Rows are points. To make a cloud, some directions were put in groups of two or more. Within a group, all points are equally far from the middle, so they leave a hole (a ring in 2 directions, a hollow ball in 3). The other directions are filled evenly. Then the cloud was stretched, turned, moved and blurred a little. How many holes are there, and how many directions does each take, smallest first?
In the rows, zero is written as 128.

Cloud:
0: 164  85
1: 194 161
2: 170 149
3:  96  68
4: 124 173
5:  80 140
6: 152 163
7:  88 218
8:  62  99
9: 175  59
10: 130  54
11:  85 123
12: 107 119
13: 123 112
14:  60  93
Holes: 0

Cloud:
0: 182 115 182
1: 181  94 112
2: 116  79 194
3: 118 171 199
4: 130  53 113
5: 152  43 195
6: 136 191 176
7: 131  86 107
8: 129 183 124
9:  56 115 151
10:  39 148 137
11:  66 114 132
12: 149 166 130
13: 191  78 111
14: 184 132 161
15:  81 176 110
16: 103  81 118
17: 208  99 143
18:  83 151 111
19: 161  56 199
20:  91 139 203
Holes: 1 (2)

Cloud (32 x 4):
0: 133 107  96 190
1: 123 177 163 152
2: 134 230  81 132
3: 167 199 119 109
4: 122  78 218 131
5:  67 160 149  53
6:  77 179 137 155
7:  58 113 150  57
8: 176 148  88  83
9:  66 145  81 146
10: 146  91  91 146
11: 125 215  66 149
12: 127  87 104 177
13: 110  95 133 206
14:  70  71 131 129
15:  87  94 102 148
16:  50 147 181  68
17: 164 193 107  88
18: 189 151 121 106
19:  37 171 177  68
20: 176 175  85 204
21: 183 164 137 117
22: 125 129  63 161
23:  50 169 143 155
24: 151 215  70 160
25: 104 149 190 121
26:  66 151 124 169
27:  99  51 207 128
28: 143 135 133  87
29: 165 194 116 101
30: 147 175 158 168
31: 181  91  87 144
Holes: 1 (2)

Cloud:
0:  76 105 170 180 123  59
1: 114 147 219  94 112 169
2: 174 205 178 122 122 134
3: 110 141  79  98  59 138
4: 138 144 154  85 153  17
5:  89  83 201 108 204 152
6:  79  94  97 183 120  91
7:  43  84 154  92 187 145
8:  53 115 101 175 135  79
9:  59 139 161 111 139 200
10: 113 119 132  66  95 197
11: 105 196 117 145 197 161
12: 157 127 215  90  79  97
13: 150  38 152 133 128 149
14:  72 152 133 180 187  68
15: 126 144 127  82 244  94
16: 146 132 198  85  98  46
17: 109  90 190 171  98  73
18:  60 140  81  96 176 181
19: 186  73  84 125 130 126
20: 157  91  90  79 135  56
21: 148 131  79 173 118  81
22: 125 135 133 193 127 172
23: 115 102 147 133  47 141
24:  83 128 139 155 151 206
25:  36 178 171 130 167 137
26: 139 196 125 152 136 180
27: 157 173 178 167  91 127
28: 121 199  79  82 120  81
29:  90  51  93 127 189 125
30: 191 124  78 140 118 148
31: 112 160 156 142  61 168
32: 159  63 152  83  84 105
33: 122 191  97  57 193 120
34: 110 112 199 150 132 188
35: 105  85 155  69 217 158
36:  73 135 163  74 100 184
37: 201 180 152  74 156 146
38: 112  41 124  96 172  76
39: 116 103  69  80 170  63
40: 177 154  81 126 103 170
41:  49 187  81 111 159 138
42: 181 161 172 110 213 143
43: 112 114 144 204 107  98
44: 154  81 190  96 112  48
45: 204 109 133 123 154  55
46: 105  32 150 131 135  91
47: 122 135 139 155  78 187
48: 131 167 172 127 237 110
49: 130 159 189 181 153 157
50: 107 144 149 167  62  80
51: 130 130 148 102 243  71
52: 117 133 135  21 175 138
53: 116  73 194 106 201 164
Holes: 2 (3, 3)

Cloud (46 x 6):
0: 118 193 169 110 171  93
1: 121 160 207 137 169 168
2: 181  53  84 155 122 165
3: 116 143 173 195 149  74
4: 108 152 139 178  95 117
5: 127 149 198 202 143  67
6: 127  90 203 170 182 111
7: 203 103 161 157 111 195
8:  99  96  99  71 152  76
9: 195 173 147 189 159 120
10: 176 152 148  78 217 152
11: 121  71 105  69 188  98
12: 158 122 137 140 156 223
13: 111  86 142  64 123  66
14:  71 209 174 127 132 148
15: 172 169 134 162  70 133
16: 239 152 188 116 137 145
17: 195 156 173 120 128  43
18:  89 171 155 113 212 102
19: 104 201 146  99  94 156
20: 175 182 208 186 125 102
21: 161 113 173  54 138  62
22: 153 196 198  86 121  94
23:  89 169 153  70 132  59
24: 188 190 145 175 120 131
25: 192 146 207 121 129 164
26: 161  79 149 114 127  25
27: 123 134 107 196 130 137
28: 202 153 175 128  73  58
29: 214 154 137  63 120 145
30: 114 143 179 160 190  75
31: 174 162 207 156 161  53
32: 134 182 213 192  96 121
33: 106 209 203  98 147 159
34:  90 120 190 125 203 149
35:  97 119 157 124 188 196
36: 168 162 148  50 139  91
37: 170 101 113 106 148 222
38: 130  95 103 108  85 140
39:  99  91 126 104 167  47
40: 179 184 125 147 118 112
41: 196  70 150 111 151 141
42: 180 180 190 191 115 159
43: 152 149 123 137 185  77
44: 207  95 105  65 142 154
45:  76  79 131  74 127  77
Holes: 1 (4)
